Rows are points. Each copy is the shape, with its points in the same order, turned, moved and blurred by noise. Say if it was mirrored as well.

Shape:
[[-39  16  12]
 [ 25  15 -52]
 [-31  26 -16]
 [-58  -6  -1]
 [ 22  48  12]
 [-15   3  29]
 [ -5 -15 -22]
 [-18  -9  -1]]
Copy 1, 8 rows:
[[  0 -46  15]
 [ 59  23  15]
 [ 30 -36  24]
 [ 10 -60 -10]
 [  3  11  55]
 [-21 -22  10]
 [ 27  -6 -16]
 [ 10 -21  -9]]
Copy 1 is: mirrored
Copy 2 (8 x 3):
[[ -2 -29 -40]
 [-34  52 -16]
 [-13   0 -51]
 [-31 -43 -47]
 [ 34  25 -15]
 [  6 -30  -7]
 [-41   3  -9]
 [-25 -16 -15]]
Copy 2 is: mirrored

Shape, 10 rows:
[[ 25 -26 -15  -4]
 [ 28 -19 -41  41]
 [ -1  13 -13  15]
 [ -1  37  17   1]
 [-30 -10  20   4]
 [  1 -37  30   3]
 [-21  24 -49 -17]
 [-26 -31 -36 -14]
 [ 43  21   7  42]
 [-27  12 -49 -26]]
Copy 1:
[[  4  -6 -23 -14]
 [ 44 -37 -13  -8]
 [ 27  12  24   2]
 [ 15  49  20   0]
 [-22  14  23  19]
 [-28  10 -21  23]
 [  4   0  43 -52]
 [-31 -28  20 -22]
 [ 57  23 -16  18]
 [ -7  -3  39 -48]]
Copy 1 is: mirrored
Copy 2, 10 rows:
[[  6  -3 -29  -8]
 [ 27 -38 -55  21]
 [ 33  -5  -9  27]
 [ 42   3  31  18]
 [ -7   9  23  33]
 [-24 -13  12   0]
 [ 47  43 -25  42]
 [ -6  27 -37  33]
 [ 55 -52   1   0]
 [ 33  46 -24  39]]
Copy 2 is: only turned
Copy 3:
[[-33 -15 -10  18]
 [ -6 -29 -11  60]
 [ 13  -2 -14   9]
 [ 28  -1 -18 -29]
 [  1  14  24 -21]
 [-29 -17  31 -14]
 [  5  49 -34  11]
 [-34  39  12  24]
 [ 25 -54 -24   6]
 [ -7  56 -32  16]]
Copy 3 is: only turned

Shape, 11 rows:
[[-51   9 -21 -34  11   8]
 [ 11   1  43  16   1  14]
 [ -1  -8  31   0 -15  -1]
 [ -7  20 -15 -14  -5  10]
 [-34 -19 -16 -10  -3  23]
 [ -1  27  26  10  -7 -17]
 [  3 -13  31  10 -21  -3]
 [-40   3  -8 -19  14  22]
 [ 28 -12  30   1   9 -18]
 [  9  -4 -19  60   5  -9]
 [  5   7 -27  24   0   9]]
Copy 1, 11 rows:
[[-31   1  -4  48 -18  31]
 [  5  26  -5 -41 -12   3]
 [-18   7  -4 -30  -4   0]
 [  1  -6 -20  15  -1  25]
 [-15 -17   9  18 -37  20]
 [ -7  20 -33 -15   9  -8]
 [-13   0  -6 -39  -7  -9]
 [-16   5  -1  27 -30  28]
 [  6  18  13 -28  21 -15]
 [ 38 -13 -17  -3 -23 -46]
 [ 29 -19 -18   8 -16  -4]]
Copy 1 is: only turned
Copy 2:
[[-47  -1  -6 -53   3  -1]
 [  5 -19  35  21 -12  -1]
 [  8 -12  15   5 -16 -19]
 [-26  21  -4 -12  -9   6]
 [-31 -28 -19 -24   1   5]
 [  0  18  31   5   0 -19]
 [ 15 -17   9  13 -13 -20]
 [-40 -14   2 -34   1   7]
 [ 37  -1  30  -3 -17   0]
 [ 18   5  -4  22  46  25]
 [ -9  13 -10  10  21  27]]
Copy 2 is: only turned

Shape (12 x 8):
[[  6  21 -15   0   9   1 -29   4]
 [-12   1 -11 -19  -3  12  21 -20]
 [-13  -1 -13  21   5 -11  16  -6]
 [ 11  15 -16  20  -3   3  21  25]
 [  2 -19  28  14  -3  21 -26  27]
 [ 23 -22  -9  -9  -9  16  11  -8]
 [-17 -19  20  24  43  34  15 -22]
 [-20 -20  17  -1  -1  27   6  -2]
 [ 19  17  -1  -2  -6 -11  19 -17]
 [ 23   5 -16 -23   3  -8  19  16]
 [-10   0   9  10  11  34 -23 -14]
 [-14  25  -9  24  20   8  19 -17]]
Copy 1 (12 x 8):
[[-30   6  -8   4  11   0  -6  14]
 [ 10  -5   6 -12  -4  17  31  -7]
 [  8   4  20   9  11 -15  13 -14]
 [ -4  22  18  20 -12 -25  19  16]
 [-21 -11  10   8 -44 -13 -30  -6]
 [  6  -1 -18 -13 -28 -14  23  -5]
 [  1 -60  36  -8  -8 -21  10  -8]
 [  0 -22  19  -2 -31   7   5 -17]
 [ 24  11  -4  -6   5  -6  10  19]
 [ -4  33   2 -23 -12 -12  22  15]
 [-17 -38   2   8 -10   5  -6   0]
 [  6 -17  26  14  22  -7  20  13]]
Copy 1 is: only turned
Copy 2:
[[ -9  -5   6   5 -10  25 -19  12]
 [ -1 -38 -10   4  -8 -23   7  -3]
 [-19   4  -8  18 -10 -16  17  -1]
 [-25  -7  -3  25  16  16  32  10]
 [-10   6  49 -27  -5  17  28  18]
 [ -6 -27   2 -16   9   1  20 -30]
 [-36 -12  20 -25  -2 -52  10  14]
 [ -1 -18  24 -19 -11 -18  33   9]
 [  0  -9 -37  -3   6   1  11  -4]
 [ 11 -15  -2  12  36  14   7 -11]
 [-25 -18  21 -24 -21  -5   2  17]
 [-35 -12 -17  12  -7 -20   5  20]]
Copy 2 is: only turned
Copy 3:
[[  4  19 -24   2  15   5 -15  -9]
 [-26  -7   9   7 -24  17   2 -17]
 [  0   0  20  16 -15   2 -21  10]
 [-23  17   7  -3  -3   7 -29  29]
 [  7   8   7 -33  22 -14  21  17]
 [-16  10   3  -3 -14  32  22  13]
 [-18 -30  38  26  30  -3  22   4]
 [-15  -8  26 -16  -1  -4  21  -7]
 [-11 -14 -10   3 -16  32 -22  11]
 [-30  13 -25   3 -25  12  -3  24]
 [ -1  -4  13  -2  30   7  12 -20]
 [-17 -12  19  23  10   8 -32  -5]]
Copy 3 is: mirrored
